Every row gives one point. Each copy is the shape, with its points in the same order, stretched, turned, moved and blurred by noise. Some copies are also mirrored. Which?
(in the rows, 128 means zero)

Shape (8 x 3):
[[131 102 101]
 [ 53 131 189]
 [150  91 129]
 [152 129 132]
 [141 126 137]
 [132 124  96]
 [129 135 139]
 [143 137 110]]
Copy 1 (8 x 3):
[[125 109  90]
 [102 213 151]
 [161 111 116]
 [133  99 145]
 [129 113 137]
 [109  97 102]
 [118 127 140]
 [119  93 124]]
Copy 1 is: mirrored
Copy 2 (8 x 3):
[[136 112  94]
 [ 54 121 188]
 [156  86 116]
 [163 125 128]
 [153 117 132]
 [147 132  92]
 [144 127 134]
 [161 141 104]]
Copy 2 is: only turned
Copy 3 (8 x 3):
[[110  92 117]
 [ 66 138 220]
 [136  86 138]
 [137 124 137]
 [129 122 145]
 [109 112 111]
 [118 131 150]
 [124 126 118]]
Copy 3 is: only turned
Copy 4 (8 x 3):
[[128  89 105]
 [ 72 200 126]
 [151 111  98]
 [155 120 136]
 [151 125 126]
 [130  86 134]
 [131 133 140]
 [142  97 142]]
Copy 4 is: mirrored

Shape (7 x 4):
[[131 165 151 145]
 [148 129 168  97]
 [138 112 162 110]
 [146  91  75 167]
 [123 112 145  98]
 [133 149  86 134]
 [111 147 120 140]]
Copy 1 (7 x 4):
[[103 160 124 142]
 [150 150 165 120]
 [147 131 163 139]
 [136  93  81 199]
 [144 104 158 125]
 [121 118  77 130]
 [ 96 122 112 132]]
Copy 1 is: only turned
Copy 2 (7 x 4):
[[135 163 155 141]
 [173 123 111 142]
 [152 109 108 143]
 [ 70  98 148  68]
 [133 119  87 134]
 [107 158 128  78]
 [101 161 132 122]]
Copy 2 is: mirrored
Copy 3 (7 x 4):
[[161 155 154 123]
 [120 112 175  95]
 [125 105 155 107]
 [103 129  95 198]
 [108 112 146  96]
 [109 171 130 155]
 [131 160 129 123]]
Copy 3 is: mirrored

Shape (12 x 6):
[[ 93 150 159 151 153 146]
 [ 87 124 112 133 152 157]
 [107 124 116 153 131 159]
 [131 126 125  86  93 113]
 [155 113 104 103 102  92]
 [171 143 114 114 116 131]
 [120 149 104 114 164 146]
 [131 141  99 105 119 111]
 [124 159 107 104  69  95]
 [191 136 127 172 127 123]
 [143 145 120 122  94  73]
 [124 134 113 128 153 149]]
Copy 1 (12 x 6):
[[120 176 171 116 146 152]
 [125 130 133 105 176 157]
 [137 141 122 139 175 149]
 [124 102  85 120  84 142]
 [117  99  57 128  98 100]
 [ 93 114  86 166 120 126]
 [ 79 123 124 117 154 149]
 [105 118  76 119 112 134]
 [137 136  55 129  73 156]
 [ 97 158  97 194 145  79]
 [119 151  62 128  76 108]
 [ 98 125 123 127 158 140]]
Copy 1 is: mirrored
Copy 2 (12 x 6):
[[ 95 134 149 137 168  95]
 [ 96 121  99 134 149  85]
 [100 139 123 144 130  81]
 [144 136 116 127 123 162]
 [173 109 129 131 102 151]
 [178 156 138 127 129 120]
 [145 122 103 128 170  88]
 [161 116 113 148 138 130]
 [159 145 120 178 125 177]
 [183 146 194 143 108  89]
 [172 116 156 164 119 165]
 [132 126 120 129 150  88]]
Copy 2 is: mirrored
Copy 3 (12 x 6):
[[ 84 141 148 117 116 172]
 [124 111 129 137 124 181]
 [122 121 150 148 122 153]
 [161 124 122  79  91 110]
 [172 113 110  99 123  89]
 [160 149 149 111 130 120]
 [146 144 129 119 147 175]
 [157 136 106 115 121 132]
 [160 152  97 116  74  97]
 [130 158 179 139 154  88]
 [138 150  84 110 108  83]
 [133 133 139 133 140 157]]
Copy 3 is: only turned
Copy 4 (12 x 6):
[[135 148 161 181 146 113]
 [102 147 114 152 147 113]
 [131 139 112 158 120 108]
 [116 127 133  90  92 168]
 [120 110 126  57  83 134]
 [160 116 118  82 113 139]
 [119 133 121 118 171 137]
 [111 104 124  87 116 142]
 [116  69 136  99  75 162]
 [183 109 147  99  97  94]
 [118  77 162  83  83 132]
 [131 145 117 126 143 124]]
Copy 4 is: mirrored
